Every row gives one point. Each copy is the shape, with its points in the same order, turned, moved and blurred by noise. Is it also mirrored, or only turned?
In the rows, zero is written as 128.

Shape (7 x 2):
[[112  97]
 [167 172]
 [171 115]
 [123 114]
 [158 161]
 [148  61]
 [ 97 158]]
Copy 1 (7 x 2):
[[ 84 131]
 [175 125]
 [138  89]
 [107 134]
 [157 129]
 [ 71  81]
 [128 177]]
Copy 1 is: only turned
Copy 2 (7 x 2):
[[109 131]
 [196  99]
 [143  81]
 [129 126]
 [183 106]
 [ 83  87]
 [164 163]]
Copy 2 is: only turned
Copy 3 (7 x 2):
[[179 123]
 [ 94  81]
 [149  67]
 [159 114]
 [107  88]
 [212  80]
 [125 148]]
Copy 3 is: mirrored
Copy 4 (7 x 2):
[[ 98 103]
 [149 175]
 [ 95 161]
 [108 114]
 [141 162]
 [ 51 123]
 [160 107]]
Copy 4 is: mirrored

Shape (9 x 3):
[[134 211 132]
 [133 119 169]
 [ 86 176 104]
 [ 61 141 123]
 [179 131 142]
 [163 186 122]
 [ 94 100 148]
 [120 126 157]
 [125  74 105]]
Copy 1 (9 x 3):
[[135 136 213]
 [ 91 159 121]
 [177 157 170]
 [171 191 133]
 [ 92 105 136]
 [125 106 191]
 [130 178 100]
 [113 164 127]
 [148 127  71]]
Copy 1 is: only turned
Copy 2 (9 x 3):
[[136 218 103]
 [127 121  90]
 [ 95 192 150]
 [ 68 156 143]
 [176 135 101]
 [164 194 112]
 [ 89 109 123]
 [112 131 102]
 [129  86 164]]
Copy 2 is: mirrored
Copy 3 (9 x 3):
[[121 118 211]
 [146  85 126]
 [148 168 177]
 [182 166 145]
 [ 90  84 132]
 [ 97 109 191]
 [168 128 103]
 [147 103 130]
 [119 144  74]]
Copy 3 is: mirrored
Copy 4 (9 x 3):
[[182 111 167]
 [ 98  99 111]
 [192 126 105]
 [175 112  67]
 [ 95 135 152]
 [153 132 172]
 [116 110  68]
 [118 105 104]
 [ 98 167  70]]
Copy 4 is: mirrored

Shape (8 x 4):
[[191 173 164 123]
 [167 131 149 122]
 [173 149 145  98]
 [118 147 104  84]
 [ 90 105  39 173]
 [ 84  87  95 140]
 [186 115  92 140]
 [161 162 149 130]]
Copy 1 (8 x 4):
[[148 194 133  78]
 [147 162 155 109]
 [130 188 152 110]
 [ 80 156 145 147]
 [121  68  98 203]
 [112  76 156 170]
 [169 159 126 162]
 [133 164 132  92]]
Copy 1 is: mirrored
Copy 2 (8 x 4):
[[106 112  69 147]
 [115 144 101 140]
 [ 98 134  94 123]
 [ 93 126 155  81]
 [211 117 191  64]
 [162 143 200 106]
 [162 141  92  90]
 [110 112 100 136]]
Copy 2 is: only turned

Shape (9 x 6):
[[127 165 157 117 131 152]
 [144 139 163  81 125  88]
 [154  81 112  89 201 158]
 [106 139 154 154 163 111]
 [156 165 192 159 110  85]
 [ 69 175  92 129 184 150]
 [ 65  88 112 191 161 156]
 [111 101  92 186  99 135]
 [160 145 103 153  97  98]]
Copy 1 (9 x 6):
[[156  99 133 148 161 136]
 [185 132  87 148 142 182]
 [ 91 150 147  89 144 210]
 [139 117  86 104 157 122]
 [163 134  55 182 173 117]
 [122  53 128  77 111 126]
 [111 146 130  54 124  76]
 [123 164 122 125  85  78]
 [129 140  84 179  93 127]]
Copy 1 is: mirrored
Copy 2 (9 x 6):
[[172 126 133 145 149 142]
 [163 137  88 130 137 199]
 [134 107  96  75  62 121]
 [114 100 116 169 135 150]
 [138 153 138 192 147 206]
 [125  54 131 116 173 102]
 [ 65 111 104 160 133  67]
 [ 68 173 123 134 163 105]
 [ 97 168 145 116 164 179]]
Copy 2 is: only turned
Copy 3 (9 x 6):
[[125 124 152 125 121 132]
 [121 193 139 116 154 114]
 [151 191 130 158 110 226]
 [149 134  99 163 123 121]
 [ 88 145 133 167 151  70]
 [189  86  97 117 136 174]
 [151 109  47 162  59 163]
 [ 79 117  49 132  91 156]
 [ 64 136  88 130 160 140]]
Copy 3 is: only turned
